Each row of a before or after table is a point. The points were changed in one or more steps. Then noise was added and the rows were shuffled. The steps act on how far a point lies along the listed directions, d1 being the first. What was done? A step turns or swaps two directions, mirrors them in a line or flattens them onto one, adds a multiple of one to another, or multiplies one. Angles are multiples of 10 degrees, from the lower direction toward the higher: turns from -170 to 170, lines from 10 to 170 but not 90. Use the fewest steps. Two steps may share a direction if one is a turn and the other turns, adds or multiplies; they go together, in the order done. Otherwise the lowest direction goes first.
In the rows, zero is written as 128.

Directions:
(1): [174 165]
(2): [165  82]
Before (14 x 2):
[[110 109]
 [148 167]
 [157 196]
 [115 143]
 [ 93 145]
 [143 112]
 [ 48 165]
 [155 203]
 [184 169]
 [142 177]
 [175  97]
 [140  56]
 [141  85]
 [155 205]]
After (14 x 2):
[[182 130]
 [111 117]
 [142 108]
 [148  41]
 [110 183]
 [199 143]
 [ 90 148]
 [169 133]
 [ 65 153]
 [137  89]
 [209 137]
 [208 142]
 [116 149]
 [182 169]]
Steps: multiply d2 by -1

Directions:
(1): [172  76 177 126]
(2): [189 129  73 111]
Before (10 x 4):
[[128 112 123 145]
 [152 102 158 106]
 [154 142  34 120]
 [154 138  91 123]
 [182 154  15 103]
 [145 143 134 131]
 [188 153  43 134]
 [ 52 183 103 134]
 [143 112 175 136]
 [ 13 144 126 128]]
After (10 x 4):
[[129  67 196 141]
 [149 139 135 133]
 [169  69 206 158]
 [127 117 112 144]
 [ 17 155 121 128]
 [148  99 162 131]
 [160 123 108  96]
 [ 37 147 164 149]
 [144  53 226 134]
 [157 158  87 121]]
Steps: swap d1 and d2

Directions:
(1): [105  79  57 130  84 153]
(2): [146  75 196 142  86 156]
(3): [107 178 133 171  59  99]
(4): [134 131 118 215 165 167]
Before (11 x 6):
[[118 105 119  91 120 125]
 [123  96 137  90 115 141]
 [141 105 124 138 215 157]
 [119 104 115  90 108 109]
 [119 121  34 149 170 132]
 [153 124 153 111 135 129]
 [140 151 112 127 180 123]
 [123 113  77 150 188 139]
 [136 113 112 123 167 160]
 [128 108 122  85  86  92]
 [ 96 105  76 151  58 134]]
After (11 x 6):
[[119 163  77 144 138  94]
 [153  36 154  56 165 147]
 [118 130  90 119 158 112]
 [124 117  95 107 173 135]
 [158  64 138  72 191 176]
 [151  90 146  66 152 132]
 [170   7 160  44 240 189]
 [126 114 100 115 192 154]
 [153 122 119 123 172 144]
 [ 93 167 109 185  36 101]
 [148  53 141  49 123 122]]
Steps: multiply d1 by 0.4; swap d2 and d4; multiply d3 by 2.5

Directions:
(1): [ 70 148 134 176  90 169 106 186  76]
(2): [ 88  84 121 124 129 207 196 105 157]
(3): [ 64 104 115  67  60  80 118 119 140]
(4): [119 226 104 111 122 117 193 147 148]
(5): [102 117 111 223 120  77 141 108 177]
(6): [ 68 115 154 111 217  96 134 172 132]
Before (8 x 9):
[[ 84  98 156 117 154  97  46 203  75]
 [117 156 145  52 151  97 132 143 106]
 [151  87 150 136 147 154 131 140 113]
 [104 113 133  82 144 138 147 122 146]
 [119 127 141 129 133  96  99 137 108]
 [134  92 144 137 137 167 123 132 123]
 [128 163 120 170 119 143 138 160 117]
 [112  67 167 144 200 136  89 143 117]]
After (8 x 9):
[[148 139 110 110 135 106 168 112 168]
 [142  57 166 111 249 127 101 152 127]
 [147  78 143 104 112 105 104 128 111]
 [134 159 138 129 121 128  94 155  98]
 [104 173 150  94 168 145 144 173  83]
 [120  52 162 116 165  78  47 127 113]
 [154  92 140 115 113 118  92 118 126]
 [110 102 146 133 170 134 136 128 126]]
Steps: turn d1 and d3 by -150 degrees; mirror d2 and d6 in the line at 110 degrees; multiply d4 by 1.3

Directions:
(1): [129 141 182  72  96 102 137 177  91  95 208]
(2): [104 147 169 102  90 153 202  72 182  85 106]
(3): [ 86  83 151 143  99 186  47 142 178  99 151]
(4): [ 82  97 154 108 152  29 117 124 187 161 124]
(5): [107  99 105 183 154  86 144 130 107  22 127]
Before (13 x 11):
[[152 137  86 142 119 190 149  60 138 132  80]
 [116  88 151 136 119  23 117 170 134 115 181]
 [114 111 119 138  99 224 117  88 178 188  82]
 [126 159 129 148 101 166 171  94 130 137  73]
 [ 38  33 163 163 125  92  28 176 206 117 145]
 [136 127 153 114 119  93 106 165  74  82 196]
 [ 85  70 137 145 131  89  21 184 157 132 195]
 [123 151 138 111 110 157 121  99 157 197  98]
 [155 179 148 105 109 152 150 104 162 161 107]
 [110 110 112 141 137  48  80 151 151 142 183]
 [155 147 117 131 185  43 129 151  70 114 140]
 [ 84 126 156 132  93 171 148  74 193 139  86]
 [148 159 125 136 130 172 166  72 155 166  89]]
After (13 x 11):
[[201 187 103 137 155 136 136 150  25 121 143]
 [159 154 158  98 101 143 106 165  61 114 201]
 [106 141 170 117 138  43 149 107 200 138 108]
 [104 119 139 145 158  78 154  66 192 162  78]
 [ 49  61 132 145 140  82 105  87 239 162  78]
 [183 127 115 169  88 156 130 175  42  58 185]
 [ 97 142 143 137 113 112 157  91 164 174  62]
 [105  73 106 216  89 246  57 189  94  18 151]
 [ 66 100 143 142 151  43 133 100 181 118  91]
 [ 66 107 149 159 104 132 161  78 197 108  86]
 [119 119 116 105 134 116 136  61 191 183  72]
 [149 131  79 176 123 149 102 162  72  75 188]
 [127  99 106 178 117 178  32 185  93  66 200]]
Steps: turn d4 and d5 by 110 degrees; multiply d4 by 1.6

Directions:
(1): [ 53  98 153  79 130  79 154 117 188  63 107 128]
(2): [ 77 161  69  75 164 171 198 101 107 169 135 139]
(3): [201 168  90 122 131 147 167 118 192  78 130  65]
(4): [117 210 232 112 115 153 151 157 138 151 120 114]
(5): [158  89 128  70 147 129  96 147 193 213  85 119]
(6): [146 154 116  94 213 110 106 214 105  86 132 157]
Before (8 x 12):
[[114  65  25 175  99 139 145  58 105 174 138 128]
 [ 94 191 200 103 170 126 132 193 121  86 114 132]
 [144 204 181 136 112 177 133 159 122 110 114  83]
 [114  48  60 200  70 123 108  44  88 139 133 147]
 [144 196 145  88 157 125 139 186 157 141 106 129]
 [158 135  52 176 158 128 123 105  48 112 144 146]
 [178  92  79 159 128  94 118  95 135  94 153 123]
 [109 111  46 165 112 128 184  81 116  90 153 122]]
After (8 x 12):
[[162 132 205 224  24 140 110  83 165 186 121  76]
 [193 169 182 143 149 126  76 170 100 184 104 127]
 [114 162 220 141 107 106 132 124 114 144 142 137]
 [104 114  49  71 240 108 116 182 117  77 112 151]
 [126 138  48 124 187 102 126 174  83  87 128 173]
 [152 145 230 162  21 167 120  69 188 210  95  78]
 [ 74  99  47 109 151 167 124 118  68 143 120 147]
 [123 103 198 187  67 103  94 128 145 159 124 128]]
Steps: turn d1 and d2 by 20 degrees; turn d2 and d4 by -140 degrees; multiply d5 by 0.7; turn d3 and d5 by -140 degrees; multiply d6 by 1.6

Directions:
(1): [158 119 100 163  96 189 124  75 173  78 122 222 170  89 132  81 107 170]
(2): [154 118  86 157 166 171 130 166 172 168 166 110 145 237  99  90 162 179]
Before (8 x 18):
[[147 119 122 126 111 159 123  87 161  90 126 177 141 101 133 125 100 150]
 [119 128 133 155 111 138 119 107 122 133 119 138 126  99 140 150 111 113]
 [133 133 155 127 122 119 126 116 121  93 122 161 110  57 134 132  92 131]
 [102 141 170  96 116  91 131 113  67 121 115  91 106  57 156 173 117  82]
 [115 141 162 123 110  94 119 106 106 111 102 138 125  65 170 157 107 104]
 [140 124  94 160 159 162 138 184 144 181 158 104 151 249  99 106 164 164]
 [120 137 160  94 107  90 134 114  84 110 103 101  94  62 156 152  82  76]
 [148 100  54 166 131 193 127 123 179 136 161 173 157 193 107  99 122 164]]
After (8 x 18):
[[166 121  93 164 131 206 134 110 165 118 158 163 169 157 119  80 138 181]
 [132 122 132 103 156 119 125 154 136 155 151  77 108 184 118 155 131 126]
 [ 90 143 175 105  86  83 137 108  60 104  85 139 120  37 156 177  96  65]
 [147 126 122 146 167 141 128 168 155 145 160 120 113 169 105 108 132 165]
 [ 82 122 137  90 128  69 129 144  73 150 124  78  89 114 137 201 106  56]
 [132 125 122 167 135 151 123 132 135 154 136 116 127 152 124 140 131 135]
 [151 123 105 165 151 157 117 139 169 147 146 139 152 180 139 100 141 174]
 [175 117  83 155 131 192 133 129 176 125 151 145 149 174 123  66 113 171]]
Steps: turn d1 and d2 by 160 degrees

Directions:
(1): [113 121 182 116 114  48 136 168 148 171 126 141 132 197 211 108  75 179
 154  74]
(2): [133  70 135 122 143 132  77 199 201 183 169 111 201 143 109 142 208 135
 119 158]
(3): [188 163  78  88  97  83 214 169 105 137  98 159 191 108 113  78 181 105
 141  97]
(4): [ 47 139 117  61  94 111  82 141 103 140  97 105 147  72 209 132 136  59
  77 140]
(5): [169 151 113  20 122 169  99  79 185 126 149  89 121 152 141 118 116  98
 221 115]
Before (9 x 20):
[[ 98 122 140 207 111  59 176 204 124 141 126 164 170 144 146 113 141 172
   91 100]
 [123 109 138 193 156 130 139 123  98 127 127 159 112 134  87 118 118 156
  100 151]
 [121 157  87 142 141 135 167 101  64 101  98 137 110  67  82 143 134  90
   97 159]
 [ 97 157 143 112 123 119 127 127 109 134  93 118 131 123 194 129 103 117
  105 105]
 [144 118 111 114 126 163 118 118 148 121 145 107 155  98  82 162 180 106
  123 150]
 [198 164 104 155 150 160 209  96  78  91 112 140 105 131  66 121 107 164
  158 102]
 [157 152 127  29 129 178  99  88 173 112 135  87 111 144 149 125  90 103
  203 117]
 [193 149  82  99 117 135 186 106 125 102 123 123 117 147  79 104 119 103
  175 139]
 [ 99 149 139 170 119 137 140 102  96 100 121 141  88 129 145 136  72 141
  115 137]]
After (9 x 20):
[[159 147  50 119  91  73 228 216  84 140  80 156 203  89  83  81 210  71
   79 153]
 [154 208  76  26  67  92 197 121 127 106  99 127 161 124 179  76 131  75
  198  60]
 [168 159 127 144 152 177 150  82 129 104 121 131 113 144 105 130 107 141
  146 119]
 [ 79 111 143  82 137 155  48 101 139 140 141 105 114 118 159 130 114  93
  129 169]
 [111  98 163 249 158 133 140 156  91 115 127 156 110 129  85 157 101 173
   55 152]
 [177 120  76  67 141 139 136 157 155 149 138 124 183 103  63 131 211  84
  152 164]
 [133  97 150 126 122  97 131 169 166 157 144 125 176 144 130 151 164 156
  127 114]
 [ 85 124 136 150 136 207  48  63 142  98 160  98  76 110 114 173  89 113
  128 192]
 [132 153  53  82 105 130 173 182  66 131  89 120 208  38 112 110 213  59
   70 134]]
Steps: turn d1 and d2 by -80 degrees; multiply d3 by 3; turn d4 and d5 by 160 degrees

Directions:
(1): [196 101  96 181  75 143 131 165 134 142 136 202 190 128 167 204  95  76
  76 126 103 105 141  42  83 114 186 125 153  67 125 100]
(2): [179 172 100 160  59 162 177 136 157 152  33 102 101  18 126  92 149 117
 181 108 160 139 135 168  92 154 116 146  88  67 119  88]
(3): [ 47 113 176 156 109 108 191 144 131  96 138  83 169  89 137 140 176 103
 136 212 161 177 168 103 180 117 230 145 111 142 180  82]
Before (9 x 32):
[[166 137 102 136 121 153 131 141 141 128 117 138 107 135 152 127 117 132
  136 116 113 129 138 144 102 158 100 131 122  96 100 102]
 [118 177 120 108 141 135 116 108 119 135 106 109  99 112 120  97 127 145
  157 109 150 127 109 170 145 136  70 119 112 148 107 142]
 [120 114 116 112 129 128 106 113 140 126 147 130 111 162 111 146 114 126
  112 116 107 117 129 138 125 108 115 132 140 135 122 139]
 [165 133 113  99 184 139  77 109 113 147 117 148  90 173  99 100  98 164
  159  43 114  79  89 184  96 121  29 123 124 131  83 171]
 [154 139 134 148  84 147 155 129 126 126 121 119 136 104 136 144 153 110
  139 127 135 144 119 123  94 124 149 127 125  93 116 102]
 [ 47 123 167 173 118 109 186 126 129 119 123  91 136  81 132 110 161  93
  156 179 152 164 151 104 140 130 202 158 101 128 172  92]
 [105 154 128 137 112 129 158 145 138 116 109  66  98 104  83  87 157 154
  153 123 155 143 126 161 142 149 123 149 111 135 134 109]
 [113 118 131 113 169 100 100 125 119 121 150 129 135 178 149 118  98 121
  109 125 119 114 115 112 136 118 134 116 129 160 138 154]
 [ 59 134 167 200  78 115 221 156 128  97 122  93 225  36 133 144 174  73
  103 232 166 169 171  85 166 113 241 151  98 106 162  56]]
After (9 x 32):
[[127 118 111 117 124 131 109 112 145 129 136 128 107 150 114 144 118 125
  120 115 111 117 130 141 122 110 112 133 135 129 118 134]
 [134 180 108 122 121 141 121 114 123 143  91 117 103  92 127 102 126 137
  157 108 154 125 110 169 133 135  73 121 108 131 107 128]
 [115 120 128 121 166 103 103 125 121 122 145 126 133 173 148 115 100 123
  110 121 123 112 112 111 134 121 135 115 128 155 138 152]
 [199 156  94 123 139 157 105 118 133 162  64 142  83 111 101  84 105 153
  184  33 126  81  98 198  73 132  26 133 101  89  80 144]
 [147 136 139 142  91 144 151 127 126 125 128 120 132 113 134 139 155 117
  137 130 133 144 118 127 100 126 146 128 126  98 117 108]
 [ 20 100 186 157 155  92 160 124 115 107 172 106 153 139 136 131 149  98
  129 190 135 157 146  82 156 113 207 147 122 159 177 111]
 [ 11 102 196 169 142  86 183 146 105  73 195 104 240 126 131 167 158  88
   68 249 142 164 165  61 203  94 247 137 128 163 172  88]
 [170 145  99 141 112 158 139 143 143 132 101 135 102 119 150 119 120 129
  146 111 115 132 138 154  97 162  98 131 117  87  98  95]
 [105 143 127 138 117 127 153 145 136 116 123  74 108 114  84 101 151 151
  141 127 146 140 126 148 140 143 132 146 119 136 134 109]]
Steps: multiply d1 by 0.7; add -0.7 times d3 to d2

Directions:
(1): [119 122 115 161 100  88  91 104 165 100 124 211  94  96 195  73 162 150
  43 105 124 177 207 124  83 110 176 167 110  80  55 155 111 205  18  81
  96 154 137 127 121 127 165 159 145 123  96  98]
(2): [188 155  98 124 173 179 130 180 172 164 173 100  71 102 136 107 204 161
  93 156  86 187 155 142 160 197 135 124 184 175 136 149 192 117 158 159
 122 162 103 155 201 220 108 219 130  83 103 101]
Before (12 x 48):
[[119 115 124 143 131  99 115  98 140 125 124 171 108 129 158  83 146 129
   79 126 133 136 188 124  96 118 149 154 104  94  69 126 109 181  61 104
   93 112 139 110 104 135 146 133 124 139 109 117]
 [189 166  79 111 179 161 116 170 166 150 158 108  87 118 133 137 165 154
   90 149  87 166 149 147 142 192 130 127 148 163 121 141 157 126 150 146
  126 164 124 152 177 185 129 186 119  92 104  99]
 [ 93 112 125 133 104 112  99 120 151 114 156 173 125 106 192 105 149 156
   67 116 134 161 187 127 113 112 158 151 118  81 101 136 124 172  73 124
  103 139 136 137 128 135 162 152 155 139 124 116]
 [182 133  93 115 148 143 124 178 156 166 159 125  91 110 124 112 182 167
  103 152  87 171 176 142 121 172 138 128 196 147 119 140 174 121 116 145
  122 164 118 158 173 204 133 198 102 112  96 113]
 [168 154  99 121 140 147 125 164 181 129 155 147  58  91 177  61 228 166
   42 144  79 185 182 136 126 174 163 140 171 133  90 165 157 171 108 119
   94 177 107 155 166 197 133 225 137  74  78  96]
 [ 98 126 163 115 117 102 174 114  68 124  85 124 187 167 109 150  59  83
  184 131 179  59  63 122 156  87  85 114  92 112 165 109  95  93 178 111
  143  85 131  97  90  70 138  40 123 169 151 171]
 [110 101 107 153 110  93  77 125 183  94 120 212 100  98 212  74 168 151
   41  85 116 183 232 139  77 112 185 183 108  78  43 187 115 219   8  82
   84 157 140 126 116 126 184 163 154 134 107 100]
 [174 138 100 141 145 164 139 164 165 128 166 107  71 120 153 135 178 154
   89 137 104 188 163 170 153 176 132 125 148 148 125 145 173 129 150 154
  116 159  91 141 174 200 100 199 137 125  95 129]
 [ 95 139 144 132 104 112 115 106 118  96 121 168 158 129 133 121  98 124
  119 114 144 124 124 120  97  92 129 130  90 112 110 120  88 146  83 104
  132 117 151 108  96  82 141  81 117 148 138 119]
 [119 135 122 151  78  83 103 119 133  82 122 221 119 115 205  77 150 149
   69 100 126 163 177 110  82  82 165 176  92  64  71 144  86 207  18  67
   87 123 130 141  87  83 180 142 154 147  93 117]
 [ 99 107 137 121  85  70 113 107 116  84  90 184 150 119 157 110  70 149
  104  95 142 112 162 115  93  86 162 157 105  71  63 133  81 174  68  81
  115 122 152 109  74  64 143  83 125 169 137 142]
 [165 153 116 125 165 180 149 179 173 159 164 115  96 131 145 113 196 154
  117 165 110 170 160 136 156 185 117 124 162 171 118 152 159 128 142 148
  131 178  95 149 161 187 127 201 117 102  99 105]]
After (12 x 48):
[[172 158 101 127 133 140 116 159 190 116 148 169  49  76 193  47 243 171
   18 133  82 199 199 139 118 171 178 147 171 124  71 177 155 197  83 114
   88 182 106 157 168 200 143 232 136  77  70  98]
 [177 131 103 151 142 151 129 158 175 120 170 125  68 113 170 123 188 163
   78 129 106 202 184 173 149 170 139 136 145 138 107 152 167 147 129 146
  111 164  90 141 167 197 106 199 144 122  93 123]
 [121 117 118 140 135  99 123  96 138 127 120 164 109 131 158  85 145 130
   83 124 132 135 183 123  99 120 150 151 108  95  65 128 108 181  62 111
   99 106 135 109  97 140 141 135 114 145 109 116]
 [185 166  78 110 173 154 108 165 179 138 156 124  81 112 153 119 174 161
   66 148  85 178 163 146 127 183 142 134 142 159 109 146 161 141 127 137
  121 172 131 144 179 184 133 194 120  85  96  93]
 [ 96 114 122 133 105 114  94 122 156 115 160 176 129 106 193 107 149 157
   62 113 128 166 184 131 113 110 162 153 121  81 104 139 115 171  74 125
  103 140 142 133 125 131 164 153 154 137 123 111]
 [101 128 164 111 124 115 185 117  61 132  93 105 195 177  92 164  50  82
  201 140 183  45  45 120 164  89  76 102  89 118 173 101  97  73 199 121
  152  73 135  94  89  68 128  31 122 169 160 180]
 [ 91 137 141 127 108 122 125 112 111 108 126 148 167 140 129 133  90 119
  134 114 148 120 114 130 101  97 130 125  94 108 117 123  84 136  98 108
  134 111 138 102  97  86 131  77 114 146 141 123]
 [115 136 125 149  83  82 112 117 128  84 122 215 125 117 198  79 155 150
   68 100 125 163 170 108  83  91 161 174  91  66  76 142  92 200  34  71
   89 121 129 145  81  88 177 139 145 158  96 117]
 [177 131  89 124 137 131 115 172 172 158 162 143  89 101 141 102 183 169
   87 145  92 183 197 145 108 165 148 133 192 132 103 150 165 135  94 139
  113 165 116 158 168 203 138 211 110 112  84 106]
 [106  99 101 160 111  92  73 117 180  94 111 217 100 101 212  77 175 150
   39  92 115 187 235 139  74 111 186 186 115  76  42 191 115 221  10  81
   85 157 136 126 113 122 184 162 158 140 108  96]
 [ 96 107 139 113  91  78 114 111 100  90  90 170 149 125 140 116  63 148
  119  99 143 105 151 120 100  83 158 151 116  77  78 124  86 159  87  91
  116 117 151 108  78  65 129  76 115 172 143 151]
 [165 150 112 130 162 167 145 173 186 152 162 133  88 129 159  98 206 159
   93 164 113 177 180 133 151 179 128 139 158 156 101 155 155 141 122 135
  123 177  97 142 164 192 139 201 114  99  93 104]]
Steps: add 0.3 times d2 to d1
